Every row gives one point. The window is the flat piece filled in between its corners: a triangle in 3 columns, a solid with four corners in 4, and so on. A path goes straight from each point to the next, and from the last back to the first. After which points does the path pass through the window?

Window, 3 rows:
[-42 -8 25]
[-23 1 61]
[29 54 -58]
Path:
(1): [-60 15 41]
(2): [9 81 -54]
(3): [32 13 -34]
(4): [-40 -64 21]
(5): [-32 71 34]
(6): [-90 24 -18]
(7): [0 -7 17]
(8): [-27 -34 41]
Through the window after points: 2, 4

Window:
[60 30 -48]
[-39 50 15]
[-43 12 5]
Path:
(1): [-53 42 82]
(2): [-1 -31 29]
(3): [32 64 -86]
(4): [-78 26 -27]
(5): [-29 16 46]
(6): [36 53 38]
(7): [-29 30 -44]
(8): [-9 25 -37]
(9): [75 1 -3]
(10): [-30 17 18]
(11): [-56 8 -32]
(12): [-55 43 -37]
Through the window after points: 6, 10

Window:
[-58 -7 28 -21]
[60 38 -1 -35]
[-36 -33 -5 -50]
[51 49 -33 3]
Path:
(1): [-97 0 8 -82]
(2): [-32 49 -21 -17]
(3): [-40 -33 45 -24]
(4): [21 -3 2 -5]
(5): [-16 64 7 -60]
(6): [29 76 17 -45]
(7): [78 -43 -65 -9]
(8): [46 -4 17 23]
(9): [52 61 -13 -74]
(10): [37 51 -31 -26]
(11): [101 27 -2 0]
(12): [-21 -38 15 24]
Through the window after points: 2, 4, 8

Window:
[14 22 67 16 -27 28]
[-7 68 -32 -95 -45 -22]
[-22 -24 7 9 -57 -3]
[-35 40 48 -22 -14 -51]
[72 -49 -82 -90 19 38]
[-54 24 -33 76 11 -10]
Path:
(1): [-49 27 19 -73 -27 42]
(2): [-62 17 3 11 -17 11]
(3): [6 49 112 14 -62 -71]
(4): [32 54 -26 -13 -31 -80]
(5): [-28 52 -23 -82 -35 5]
(6): [-43 -19 -8 -49 -3 47]
(7): [20 -11 3 22 -16 -11]
(8): [10 -14 24 35 -45 -92]
(9): [-25 54 23 -81 18 53]
(10): [-121 -14 30 19 -54 38]
(11): [60 -7 -16 -14 -30 -38]
(12): [8 30 -15 -44 -42 -50]
(13): [-20 25 -15 -50 -40 17]
(14): [-52 24 -2 -3 -28 2]
(15): [-2 22 -8 69 13 -3]
(16): [13 40 3 -20 -36 -38]
Through the window after points: 4, 8, 10, 12, 14, 16

Window:
[27 1 -36 21 4 18]
[4 67 -3 -10 -20 80]
[61 -19 -38 7 -121 -43]
[39 6 25 60 -30 0]
[-25 -22 -7 -50 31 -48]
[-32 -7 -19 33 14 -10]
Path:
(1): [16 115 4 35 -30 16]
(2): [30 -19 -18 -4 -32 38]
(3): [27 -18 -24 22 -8 67]
(4): [12 39 20 31 -5 6]
(5): [15 26 -3 8 29 -45]
(6): [-48 -57 -15 4 -28 20]
(7): [27 1 28 19 -47 42]
(8): [16 54 -84 -29 14 -34]
Through the window after points: 5

Window:
[13 29 -60 -30 4 -10 90 29]
[-11 -15 22 86 -7 -105 26 31]
[51 -15 -3 43 62 -32 14 -82]
[-83 -43 -40 14 -45 1 20 23]
[33 19 -39 -11 5 33 -62 -13]
[61 16 18 -24 59 40 27 13]
[3 -68 14 -45 38 -32 -45 -47]
[24 17 21 5 -68 -23 102 57]
Path:
(1): [-38 9 -20 5 -23 -5 -9 0]
(2): [-85 0 38 -21 29 32 9 -37]
(3): [105 -35 -67 29 -10 -50 -6 8]
(4): [-5 -94 -96 48 -39 -23 39 18]
(5): [-65 42 46 -24 -35 6 35 30]
(6): [-4 27 50 -26 -23 -41 119 -24]
(7): [19 -20 -18 50 11 -43 23 39]
(8): [12 -42 -41 -1 0 26 5 16]
Through the window after points: 2, 4, 8

Window:
[-21 31 -14 7 -29 2 -52 -13 -40]
[56 26 -18 -61 81 102 -51 17 55]
[46 -11 50 -8 -6 8 42 18 28]
[82 -32 -2 -59 35 -3 67 -22 78]
[-22 -55 33 -35 43 61 -41 -89 6]
[-75 0 18 -6 -58 4 33 -32 -5]
[-52 45 21 19 -6 11 14 -59 -51]
[-11 -22 -8 -4 -16 33 44 -25 -54]
[-1 -26 -2 24 26 6 25 -2 49]
Path:
(1): [-25 12 -1 -45 49 -5 5 -12 9]
(2): [-55 -18 -47 -1 75 36 28 69 -9]
(3): [30 44 85 7 -81 14 -36 -121 -13]
(4): [28 -40 -5 1 -30 65 38 -72 55]
(5): [12 6 7 -33 47 18 18 8 8]
(6): [-11 21 -12 -21 38 -62 -54 24 -40]
(7): [7 -16 4 1 -45 81 47 -56 16]
(8): [3 22 10 -6 -42 51 0 -63 -19]
(9): [-14 -38 -16 -9 22 6 39 13 -39]
(10): [-41 20 86 -53 79 29 -9 -32 -78]
(11): [29 -25 -54 1 -46 42 -18 -44 55]
(12): [35 17 5 -7 23 103 -33 -28 15]
Through the window after points: 6, 8, 12

Window:
[-13 -1 26 -94 -11 21 -23 -2 -1]
[-56 17 -2 36 40 -24 28 -30 22]
[-17 6 -7 85 -28 83 17 22 66]
[-25 -35 2 -10 -24 -56 -16 -52 1]
[22 24 -38 16 44 -40 40 5 -70]
[-38 28 64 -29 41 -18 -42 -18 -121]
[-20 -26 35 21 97 -69 -16 5 -77]
[-13 -7 55 0 -16 42 46 -9 2]
[-42 37 36 -8 -58 9 41 68 5]
Path:
(1): [1 52 61 10 8 -4 2 23 2]
(2): [-66 -47 -4 -4 -29 25 64 -5 -14]
(3): [-35 -13 -9 2 -14 1 -9 21 -25]
(4): [40 70 90 -47 52 58 25 -56 22]
(5): [13 39 40 5 21 -66 -48 -14 44]
(6): [-33 -31 5 -39 -19 3 4 -21 -24]
(7): [-88 -62 26 26 7 -4 16 14 -50]
(8): [26 24 18 -13 26 -28 -20 -15 -29]
(9): [0 48 80 -20 13 -55 3 17 -13]
(10): [-64 -50 -28 1 19 29 -25 -27 -88]
(11): [-53 -43 -26 42 7 26 42 -27 -54]
(12): [-28 39 66 -3 23 -26 -18 11 37]
Through the window after points: 1, 3, 5, 9

Window (11 x 11):
[-6 27 16 -32 -40 -34 -60 -35 -4 -1 -13]
[26 27 -10 52 -50 -43 -56 -7 5 17 38]
[43 15 -9 -27 -15 -49 -52 -24 60 52 -10]
[31 -15 27 63 52 46 60 20 -17 -57 30]
[-5 9 24 -6 -8 -41 -19 -12 -12 66 36]
[13 -21 -8 70 55 53 2 15 -45 1 -21]
[50 12 1 -32 -54 4 -63 18 -12 34 42]
[29 79 -9 -9 2 -44 -52 27 -9 21 25]
[-121 -35 -88 -32 -9 67 67 -6 77 30 -44]
[-56 -50 -70 -25 -20 -19 72 23 29 20 -74]
[31 23 42 91 18 76 74 25 -30 -5 -27]
Path:
(1): [-10 -2 -42 -32 -31 28 62 -22 -8 4 0]
(2): [-4 -6 20 39 15 -32 -23 22 9 33 5]
(3): [-8 -3 48 -12 -22 17 -28 68 37 8 -17]
(4): [23 31 -56 31 21 -27 -21 -93 -63 7 4]
(5): [23 31 -100 -10 1 -48 -11 -54 -27 54 7]
(6): [-19 -19 78 8 -44 40 16 60 69 -7 -23]
(7): [-38 -1 17 76 -13 -16 -31 48 10 27 -16]
(8): [92 52 -39 -38 1 -3 -16 -49 -21 2 42]
(9): [5 -8 -37 30 15 31 11 -13 -24 20 -10]
(10): [-4 -6 45 21 14 -24 -19 35 -3 19 -2]
(11): [-10 -15 36 4 13 3 13 31 19 36 -9]
(12): [37 73 -103 26 5 45 11 -37 -32 -57 7]
Through the window after points: 1, 3, 7, 9

Window (11 x 11):
[-99 -9 -97 -40 -24 -53 22 25 -117 63 -60]
[-12 35 -6 -47 33 27 -18 15 41 1 56]
[-18 -60 84 5 -62 -59 -51 7 -40 11 22]
[-37 61 44 13 9 45 10 78 -1 37 10]
[-56 31 -62 -17 -9 -69 17 41 -91 -30 -72]
[3 10 21 76 -50 -42 -36 -1 -4 47 1]
[-85 27 -70 -4 36 11 -12 10 -117 -12 -5]
[50 30 64 26 68 58 15 11 21 49 -30]
[-80 30 -37 3 56 -88 13 37 -88 44 -23]
[-25 43 95 23 -43 -42 -23 -54 -15 46 -34]
[-13 5 53 27 6 36 66 8 37 2 66]
Path:
(1): [-54 -11 -20 -20 14 -22 -14 6 10 -13 -11]
(2): [-24 48 -16 -7 -8 3 31 31 -78 69 12]
(3): [-10 9 -6 -12 -22 -22 4 -12 -57 43 6]
(4): [-69 2 17 22 -3 -26 -17 27 -33 33 -12]
(5): [-38 -16 16 26 22 -10 -29 16 -26 1 -9]
(6): [5 57 17 -74 -75 -58 36 19 -60 39 11]
(7): [-20 80 18 -8 -1 -2 11 54 -69 51 50]
(8): [-37 -43 19 19 10 -7 -8 -29 10 35 -69]
(9): [-121 -45 25 7 12 -13 26 47 11 35 -27]
(10): [5 45 -24 -17 -23 -34 -9 12 -67 23 -6]
(11): [4 48 -11 11 1 -38 18 8 -98 29 -2]
(12): [-67 -38 50 3 20 62 29 25 102 12 -4]
Through the window after points: 1, 5, 11

Window:
[-16 -3 31 14 28 -48 -31 -121 -12 60 -23 -67]
[24 -112 7 -21 -28 77 45 76 -26 5 -8 -6]
[-24 34 -54 7 -35 1 -65 -29 -63 10 -74 29]
[-16 9 -23 -78 -52 -34 -38 -45 -62 48 -57 49]
[-51 32 42 -17 72 17 -39 -89 53 22 5 -35]
[37 -31 28 -17 -46 4 5 79 26 -55 -10 8]
[10 -37 20 8 -53 45 67 35 -18 -12 49 19]
[-38 -49 -5 13 50 -25 20 48 18 -7 9 14]
[39 -37 6 11 -2 23 35 -15 61 4 -16 31]
[46 25 14 6 60 -3 9 80 33 28 9 3]
[-37 18 35 13 -24 -27 -70 -21 -9 77 -56 36]
[-9 24 70 -3 18 -7 31 -48 -11 20 -77 2]
Path:
(1): [-76 14 -5 -42 -22 35 43 71 42 44 -81 19]
(2): [-8 27 0 -7 1 1 0 42 16 51 -25 -10]
(3): [70 -17 31 17 73 -7 0 33 17 -17 17 37]
(4): [40 4 97 -18 29 5 18 -13 -19 -22 -8 4]
(5): [-25 -23 -15 1 -27 -2 10 24 19 14 -50 7]
(6): [-54 20 3 -15 33 5 26 -49 2 64 -42 -63]
(7): [14 -17 45 14 12 -35 -42 -71 -1 13 -9 -3]
(8): [44 -1 28 20 15 -44 -52 -85 -38 -10 30 7]
Through the window after points: 2, 4, 6
